Every row gives one point. Each copy is the shape, with its points in the same order, stretched, turned, moved and blurred by noise. Some copies are also mirrored. Which?
In the rows, zero is written as 128.

Shape:
[[215 161 118]
 [ 96  58 146]
 [134 161 126]
 [137 140 200]
 [115 147  78]
 [101  81 160]
 [146 156 112]
 [118 117  89]]
Copy 1 (8 x 3):
[[206 132 129]
 [ 58 160 118]
 [136  95 146]
 [109 147 194]
 [125  74 101]
 [ 62 152 136]
 [149  98 131]
 [118  99  94]]
Copy 1 is: mirrored
Copy 2:
[[194 178 125]
 [102  64 132]
 [109 165 127]
 [103 130 199]
 [103 146  72]
 [ 81  73 144]
 [131 153 112]
 [116 124  81]]
Copy 2 is: only turned
Copy 3, 8 rows:
[[235 176 159]
 [132  51  76]
 [152 161 162]
 [153  82 199]
 [139 186 102]
 [136  61 120]
 [161 177 136]
 [145 150  90]]
Copy 3 is: only turned

Shape, 7 rows:
[[129 110 112 119]
 [ 94 147  60  92]
 [106 105 128 198]
 [111 184 188 146]
 [149 162 169 164]
 [180  92  86 167]
 [118  74  87  98]]
Copy 1, 7 rows:
[[143 119 116  97]
 [138  90  65 155]
 [ 64 147 150  98]
 [136 134 207 164]
 [141 168 184 141]
 [136 178  85  66]
 [142  84  83  82]]
Copy 1 is: mirrored
Copy 2 (7 x 4):
[[148 105 144 122]
 [221 125 125 117]
 [117 101 117 205]
 [ 89 213 163 161]
 [ 75 172 130 147]
 [124  79  78 129]
 [183  67 144 112]]
Copy 2 is: mirrored

Shape:
[[124 140  68  94 110 123 110 128]
 [ 62  62 184 143 130 122 168 136]
 [111 138 153 129  94 128 144  71]
 [125 130 126 135 107 101 166 148]
 [107  81 127 126 197 170 134  72]
 [138 123 151 118  97 108 217  90]
 [164 131 104 139 143 161 168  81]
 [128 172 125  73 127 130 128 198]
 [104 131 118 159 156 161 156 115]
 [ 80 131 123 162  68 117 108 156]
 [155 122 138 161  76 106 110 138]
 [122 142 124 125 113  68 127 120]]
Copy 1 (12 x 8):
[[128 123  73 128  80 121 111 139]
 [ 95 111 210  61 122 151 113 152]
 [148 103 133  86 113 154 159  84]
 [133 133 148 112  93 144 156 156]
 [ 76  81  94 103 179 155  94 124]
 [175  86 141  70 111 173 193 144]
 [132  96  79 138 152 181 155 130]
 [133 204  93  89  91 144 117 169]
 [ 81 114 120 126 132 177 139 128]
 [118 148 184 132  55 133 123 110]
 [169 151 176 155 110 135 131 104]
 [141 129 135 117 104  92 158 128]]
Copy 1 is: only turned
Copy 2, 12 rows:
[[166 143  81 101 112 108 130 116]
 [ 38  89 166 137 160 123 106 122]
 [107 139 142 141 117 147 138  55]
 [ 95 144 115 146  96 111 160 126]
 [132 124 147 123 249 123 125 117]
 [ 62 138 138 133 100 134 199  82]
 [135 149 104 146 170 151 188 110]
 [171 145 134 111  82 108 144 177]
 [115 163 124 142 166 150 137 144]
 [103 132  81 142  75 142  80 107]
 [123 102  79 174  81 132 136  99]
 [126 159 108 151  87  81 131 100]]
Copy 2 is: only turned
Copy 3:
[[ 99  73 111 134 125 124 100 138]
 [126 113 228 163 124 149 206 134]
 [ 94 167 160 143  72 124 140 120]
 [140 115 134 183 104 118 163 160]
 [110 121 156  94 161 144 136  45]
 [132 140 143 139  62  87 203 137]
 [145 132  90 128 104 113 146  72]
 [128  87 100 137 151 172 136 198]
 [125 130 113 168 127 161 156  85]
 [101 111 158 216  83 160 117 163]
 [160 145 148 193  79 121 101 153]
 [ 94 141 138 172 128  94 129 158]]
Copy 3 is: only turned
